Rows are points. To make a cloud, some directions were put in groups of two or more. Within a group, all points are equally far from the middle, so they leave a hole (a ring in 2 directions, a hollow ball in 3). The other directions are filled evenly. Then the cloud was stretched, turned, moved and blurred a little. Count the holes, and give their numbers of directions, smallest first.

Cloud:
[[ 0.7  4.5]
 [-3.8 -3.3]
 [-3.0  4.2]
 [-0.6  4.7]
 [-4.4 -2.8]
 [-3.1 -4.0]
 [-1.8  4.5]
 [-3.0  4.1]
 [-3.9  3.3]
 [ 3.8 -1.3]
 [ 0.8 -4.5]
 [-5.1 -1.4]
 [-5.3  0.2]]
Holes: 1 (2)

Cloud:
[[ 3.0  3.7]
 [-2.1  4.5]
 [ 6.2 -1.1]
 [ 2.2  4.2]
 [ 0.9 -4.8]
 [ 3.9 -4.8]
 [ 4.6  2.1]
 [-4.4  0.6]
 [-3.9  3.4]
 [-4.4  2.5]
 [-3.9 -1.0]
 [-3.7 -1.3]
 [ 3.2  3.4]
 [-0.7 -4.3]]
Holes: 1 (2)

Cloud:
[[ 4.3  2.1  4.0]
 [-2.6  0.1 -2.8]
 [ 6.0 -1.2 -2.2]
 [ 1.0 -4.5  2.9]
 [ 6.1 -1.7  0.1]
 [-3.8 -4.7  1.5]
 [-1.2 -1.9  5.6]
 [ 5.3  2.1  2.9]
 [ 4.8  2.0 -2.6]
 [-5.2 -3.1  3.0]
 [-4.9  1.3  5.1]
 [ 6.0 -1.9  0.4]
 [-4.1  2.9  4.9]
 [-2.3 -3.5  4.5]
 [ 6.1  0.5 -2.0]
 [ 2.9  0.8 -3.8]
 [-0.4  4.8 -0.1]
 [ 2.6 -2.5  4.0]
 [-5.2  2.5  3.2]
 [-1.0 -1.6  5.7]
 [ 5.3 -3.0  0.2]
 [ 3.5 -4.0  1.8]]
Holes: 1 (3)

Cloud:
[[-3.8 -3.0 -3.2 -0.5]
 [-6.6  4.0  1.7  2.8]
 [-5.9  5.0 -1.3  1.5]
 [ 0.7 -2.0  0.2 -5.2]
 [-2.5  6.4  1.9  5.4]
 [-5.5 -1.5 -0.4  3.0]
 [ 4.2 -1.5  0.4  2.0]
 [ 1.0 -1.8 -1.1 -2.3]
 [ 0.0  4.5 -4.1 -0.4]
 [-3.3  3.5  1.1 -2.5]
 [-5.6 -1.1  1.1  5.7]
 [-4.6  3.3  2.8  4.0]
 [-5.5  5.0 -2.9 -2.0]
 [ 2.4  3.7  0.1  7.2]
 [ 3.8  3.6 -1.2 -2.8]
 [ 5.1 -0.3  0.8 -3.1]
 [-6.4  1.8  0.1  5.6]
 [-4.4  1.1 -1.5  3.4]
 [ 0.2 -0.6 -1.4 -5.9]
 [-2.9  0.4 -0.4  4.0]
 [-4.0  5.6  2.6  0.5]
 [ 3.4 -3.4  0.6  0.0]
 [-6.4  0.2  3.5  3.3]
 [-7.6  1.2  1.6  4.0]
 [-3.8 -1.5 -0.5 -7.2]
 [-2.9  1.2 -1.9  6.2]
 [ 0.9 -4.4 -3.4 -2.8]
 [-3.2  6.8 -0.4  1.2]]
Holes: 0

Cloud (46 x 6):
[[-4.8  0.9 -2.0  5.7 -4.2 -1.2]
 [ 1.0  6.8 -0.6 -5.3 -0.1  3.2]
 [-0.5  0.3 -3.6  7.0 -4.0 -2.8]
 [-2.8  6.2 -0.1 -6.2  1.9  2.8]
 [-2.8 -4.6 -2.7 -2.2 -2.3 -1.0]
 [-7.1 -0.9  1.5  3.0  0.7 -4.7]
 [ 1.8 -2.4 -2.3  3.5  0.0 -7.4]
 [-1.6 -2.2  1.5 -2.6 -4.4 -4.7]
 [-2.3  0.0 -0.1  1.4  6.1 -3.3]
 [ 1.4 -4.5 -4.4 -0.8 -1.3  1.2]
 [-4.2  3.1  3.6 -3.5  1.9 -0.7]
 [-3.9 -1.7  2.2  4.4  0.0  1.0]
 [-0.7 -4.4  0.8  1.2 -2.9  0.5]
 [-1.7 -1.7  3.8  5.9 -0.9 -0.6]
 [ 5.3 -1.2 -0.1 -3.8  0.1 -4.7]
 [-4.1  1.3  2.8  3.6 -2.1  0.4]
 [ 0.2 -2.2  4.2  2.0 -5.5 -1.3]
 [ 4.4  3.9  2.8 -4.1 -4.9 -2.3]
 [-3.9 -0.7 -7.9 -3.5  2.7 -1.5]
 [ 0.1 -1.1  1.2 -0.1 -6.9  0.1]
 [ 2.2  4.4  0.2 -8.2 -0.8  0.0]
 [-1.5  7.2  0.4 -3.8  2.0  0.3]
 [ 2.1  3.7  3.7 -6.4 -1.4 -2.7]
 [-4.5 -1.0 -4.0  1.4  5.9  2.2]
 [ 3.6 -0.8 -7.4  0.2 -5.2  1.4]
 [-4.2 -2.4 -3.7 -2.9 -2.9 -2.6]
 [ 1.7  5.5 -1.8 -5.0  4.3  2.6]
 [-0.2 -0.9  1.9 -0.6 -6.8 -1.0]
 [-1.7  6.3  0.0 -6.2  3.7  1.3]
 [-0.7  3.2 -5.5 -2.9 -7.0 -0.7]
 [-0.9 -0.7 -3.6 -5.8 -0.3 -3.8]
 [ 1.1  6.0  0.1  2.0 -0.7 -3.1]
 [-3.7  6.0 -0.5 -0.7 -1.0  1.5]
 [-0.1  6.2 -5.1 -0.7  1.4  0.2]
 [-5.0 -0.9 -2.2 -0.1  6.6  1.4]
 [-2.2  3.2 -5.6 -4.0  2.0 -3.4]
 [ 5.4  3.0 -4.7 -3.2 -5.6 -0.4]
 [ 3.5  3.2 -1.6  1.6 -7.0 -6.3]
 [-3.2  4.1 -0.1 -0.8 -1.8  4.1]
 [-0.3  2.4  0.5 -2.0 -4.1 -8.5]
 [-5.1 -1.7  0.9 -0.6  5.1  0.8]
 [-6.8 -1.0  0.8  3.7  0.8  0.6]
 [ 0.1 -0.9 -0.6  8.7 -5.6 -5.7]
 [-2.2  5.3 -3.7  1.8 -3.5 -1.0]
 [ 7.1  3.1  1.7 -2.6 -3.0 -2.1]
 [-0.9  2.6  3.1 -6.7  2.5 -1.1]]
Holes: 2 (2, 3)

Cloud (48 x 6):
[[-7.5 -2.9 -2.6 -5.6  3.7  1.9]
 [ 1.7 -0.7  0.2 -1.0 -4.8  2.1]
 [-6.6 -2.6 -4.0 -4.9  4.1  1.6]
 [ 0.5  0.1  2.4 -1.7  1.7  6.1]
 [-9.4 -1.2 -5.0 -3.1  3.2  1.8]
 [-2.7 -4.5  1.6 -5.0  0.2  3.6]
 [-0.3 -0.8  3.9 -5.4  2.1  5.8]
 [-4.1 -0.6 -7.4 -7.1  0.4  3.8]
 [-1.6  1.4  0.3 -6.4 -0.2  6.0]
 [-5.0 -0.8 -1.3 -1.5 -1.1 -4.3]
 [-6.6 -2.5 -2.9 -0.4 -2.7  2.8]
 [-9.8 -0.8  1.2  0.1  2.0  4.0]
 [-9.2 -4.2 -0.5  0.4  1.8  3.8]
 [ 2.2 -0.9 -0.3 -6.1 -2.1 -1.8]
 [ 3.0 -2.7  1.9  2.5  0.8 -0.3]
 [-8.4 -2.3  2.8  2.2  4.1  2.2]
 [ 1.6 -1.4 -0.9 -1.1 -4.5  1.4]
 [-3.7 -2.5  1.2 -4.7 -1.0 -1.4]
 [-4.9 -3.1 -2.4 -4.9  4.2  2.2]
 [-5.2 -2.9 -2.8 -3.0 -1.6 -2.2]
 [-8.6  0.4 -4.7 -1.8  2.3  2.8]
 [-2.6  0.4 -1.4 -1.7  1.4 -5.0]
 [-7.6  0.1  2.0 -1.2 -2.1  3.4]
 [-2.4  0.8  4.1 -3.6 -3.1  2.8]
 [-9.9 -1.4 -3.2 -2.8  3.0  2.2]
 [-4.9 -2.3  3.4  1.1 -1.7 -2.5]
 [-0.5  4.4 -0.6 -1.0 -0.7 -2.3]
 [ 1.6 -0.2  0.1 -3.6  2.5  4.3]
 [-2.7 -1.4 -2.3 -2.0 -0.5 -4.8]
 [-4.2 -3.5  0.6  2.0  4.1  0.6]
 [-9.4 -1.7 -5.5 -4.6  0.2  1.5]
 [-1.8 -2.8 -3.3 -8.0 -0.8  0.7]
 [-2.7 -3.0 -2.2 -6.5  2.4  3.8]
 [-1.7 -2.2 -1.0  6.8 -1.3 -0.9]
 [-5.3 -2.9 -0.9  0.7 -1.8 -3.0]
 [-8.5 -2.8 -3.1 -0.8  1.9  3.7]
 [-4.0  1.2  1.3 -8.8 -0.3  2.0]
 [-1.1  1.7  1.0 -8.4 -2.1  0.9]
 [-0.1 -2.2 -1.5 -1.0  2.9  2.9]
 [-6.6  2.3 -0.2 -4.1  1.7  4.1]
 [-1.5 -2.1 -0.5 -8.6  2.4  3.8]
 [ 1.7  0.6  1.0 -3.2  2.6 -2.5]
 [ 1.7  1.0  4.1 -2.0  2.9  1.2]
 [-2.2 -2.1 -6.0 -7.2 -2.0  1.3]
 [ 0.4 -1.6 -1.3  0.3 -4.7  1.4]
 [-1.9  0.6 -4.5 -4.7 -4.0  2.6]
 [-4.0  1.4 -2.8 -5.1 -2.3  4.7]
 [-1.1  1.9 -1.2  2.4 -4.3 -0.7]]
Holes: 2 (2, 3)

Cloud:
[[  2.3   0.0  -6.9  -0.2  -4.1   4.9  -1.5   4.3]
 [  3.9  -3.8  -4.8  -6.4  -1.5   3.9  -3.0   5.1]
 [ -1.0  -1.3   7.2  -0.8  -0.6   6.0  -2.0   1.5]
 [ -1.4   4.4   3.3  -5.6   0.8  10.8  -2.7   2.1]
 [  1.0   1.6  -7.9  -5.5   1.1   0.0   1.3  -2.5]
 [  1.8   3.4   1.8  -1.9  -1.0   3.4   0.5  -5.3]
 [ -4.9   3.7  -5.4  -0.7  -3.7   7.6  -1.2  -2.7]
 [  1.1   2.9  -2.4  -0.5  -1.8  -0.2  -4.6   4.5]
 [ -5.8  -0.4  -7.2  -1.8  -3.8  -1.8   0.9   1.0]
 [  6.6  -2.4  -1.0  -0.4  -1.0  -0.7  -1.9  -1.5]
 [ -0.2  -5.1  -2.7   1.0  -0.9  -2.0  -1.0  -2.6]
 [  7.9  -5.8  -2.3   1.6  -0.8  -1.4  -3.6  -1.5]
 [  2.6   2.2   1.6   4.4   1.4   2.8  -3.9   3.5]
 [  3.0   1.0   4.3   2.1   0.8   4.2  -4.2  -0.5]
 [  0.2  -4.3  -4.0  -1.6  -2.3   4.2   1.7  -0.3]
 [ -2.3  -6.0  -3.7  -0.5   3.5   0.6  -4.0  -0.9]
 [ -0.1   1.5   2.8   6.0  -1.9  -2.9  -7.6   3.9]
 [  0.8   6.5   1.3  -4.2   0.7   0.3  -1.4   0.9]
 [  5.1  -0.8  -4.8  -2.5  -2.4  -5.6  -1.4   3.1]
 [ -0.1   1.2   2.6   6.0  -4.5   3.7   1.8  -2.7]
 [ -0.6   1.4   3.3  -4.0   4.7   7.2  -2.4  -7.1]
 [  3.3   4.8  -5.2   4.1   2.1  -1.9   1.0  -2.3]
 [  0.9   2.7  -3.3   4.1  -7.9  -1.3   2.2   3.3]
 [  0.8  -0.7  -7.5  -1.9  -2.8  -1.0   5.6  -2.4]
 [  1.4   0.3   3.6  -3.4   0.8   6.7  -3.0   4.1]
 [  3.5  -0.7  -0.6   2.4  -3.4  -3.5  -3.6   4.4]
 [ -0.1  -6.2   0.4   0.5  -6.3  -3.4  -3.8   1.2]
 [ -8.4   0.6   1.7   0.7  -2.1   5.2   1.6  -0.5]
 [ -3.6   6.2  -0.8  -0.2  -3.1   8.6  -1.2  -1.7]
 [  4.3   4.3  -4.1   3.6   2.2  -0.7   2.6  -1.2]
 [  1.3  -3.8   1.5  -3.0   2.9   6.9  -4.2   1.3]
 [  2.3   3.8  -1.1  -3.2  -3.2   5.9  -4.3  -0.6]
 [ -0.5   4.6   2.9   0.7  -3.1  -2.0   1.2   2.2]
 [ -3.0   1.8   0.1  -2.0  -1.5  -1.6   0.4  -4.0]
 [  1.4  -2.6   2.5   6.0  -7.4   1.4   0.2  -2.8]
 [  0.6   6.5   0.6  -3.3  -1.1   4.9   2.0  -7.0]
 [  2.5  -0.1  -5.7   0.5  -4.0  -2.7   2.2  -6.0]
 [ -1.2   3.4  -2.9  -0.6  -7.0   0.2  -1.7   2.5]
 [ -2.8   5.3  -2.8   5.0  -3.1  -0.7  -3.8  -6.1]
 [ -2.7  -1.4  -2.2  -0.4  -4.7  -4.5  -2.2   0.2]
 [ -2.3   2.8   2.5   7.5  -1.6  -3.1  -2.7  -0.7]
 [  3.3   0.7  -0.2  -3.1  -6.4  -2.5  -1.3   4.6]
 [  4.5  -5.5  -1.1   5.6  -6.5   2.9   0.6   0.1]
 [  1.1  10.1  -4.9  -1.0  -1.6  -1.5  -0.9  -4.0]
 [  0.0 -10.0  -1.2   1.6  -6.0  -1.4  -3.2   4.7]
 [  3.3  -0.9   0.8  -1.2  -2.5   2.1  -1.1   1.9]
 [  1.0  -2.0   1.1   2.9  -5.0  -0.4  -3.6  -2.0]
 [ -2.1   1.2   0.3  -3.0   0.9   5.1  -2.9  -1.2]
 [ -3.6   2.7  -5.4  -2.8  -1.9   1.7  -2.5   3.3]
 [ -1.9   3.3  -5.5  -4.2  -2.8   3.8  -0.5  -1.8]
 [  1.9   0.3  -1.2  -2.1   3.9   1.9   2.4   3.0]
 [  1.1   0.1  -4.3   0.8  -8.0   0.8   2.6   1.4]
 [ -2.7  -5.0  -7.6  -0.6  -2.9  -3.8  -0.3  -4.5]
 [  2.7  -3.6   3.8  -2.0   3.0   5.1  -0.3  -1.5]
 [  4.3   2.8  -0.5  -0.7  -1.1   1.3  -6.4  -3.9]
 [ -4.1  -0.9  -2.9  -4.8  -1.7  -3.8  -0.9  -3.8]
 [  0.1  -1.1   0.3   0.1   0.5  -0.9   2.0  -6.2]
 [ -4.9   2.6  -1.1   4.2   0.3   0.6   1.9  -2.9]
 [ -1.5   0.7   0.2  -5.1   1.0   7.0  -1.8  -6.4]
 [ -2.7  -3.6  -2.4  -2.4  -5.8   2.1   1.6   6.3]
 [ -2.1   1.4  -4.4  -4.0  -3.2   5.8  -1.0   0.9]
 [ -1.5   0.4   0.1  -1.7  -6.6   1.5   1.5   1.3]
 [  2.2   1.3  -3.9  -3.3  -1.1   0.2   2.9  -8.1]
 [ -3.1   2.9  -0.6   6.8   0.9  -3.6  -1.3  -2.2]
 [ -3.7   0.8   1.8  -0.8  -0.1   1.8  -4.4   6.2]
 [  0.6   2.3  -0.2   1.5  -0.1   7.0  -4.8  -0.7]
 [ -4.2  -4.2  -1.4  -0.7  -2.4   2.7  -1.4  -7.5]
 [  0.5  -1.7  -2.5  -5.5   6.8   2.8   1.5  -3.6]
 [  4.3   3.5   0.0   5.2  -0.5   4.1  -6.0  -2.5]
 [ -0.7   2.7   1.1   1.5  -5.0   9.4   2.5   3.5]
 [  2.0  -3.4  -7.3  -6.8   1.8   5.1  -1.0  -2.3]
 [  5.3  -3.1  -6.4  -2.4   2.6  -6.4  -2.7  -3.3]
 [  1.1  -0.2  -3.7  -1.4  -7.4  -2.7  -0.7  -0.1]
 [  4.3   4.3  -0.2   1.7  -2.8  -2.2  -1.7   5.3]
 [ -2.7   4.6   5.8   4.7   1.0   3.4  -1.9  -1.2]
 [ -3.2  -2.2  -2.7  -4.5  -5.3   2.6  -2.7  -1.6]
 [ -2.1  -2.0  -4.2  -3.4   2.6   3.0  -2.1  -5.2]
 [ -6.8   2.0  -5.3  -0.9  -2.7   3.8  -2.7  -1.3]
 [  4.0   3.7   0.1  -4.7   3.3   2.4  -0.6  -3.9]
 [  1.0  -8.3  -5.7  -2.0  -8.2   3.6   0.6   3.0]
 [  2.3  -3.2   0.3   3.4  -3.8   3.7   0.9   2.5]]
Holes: 0
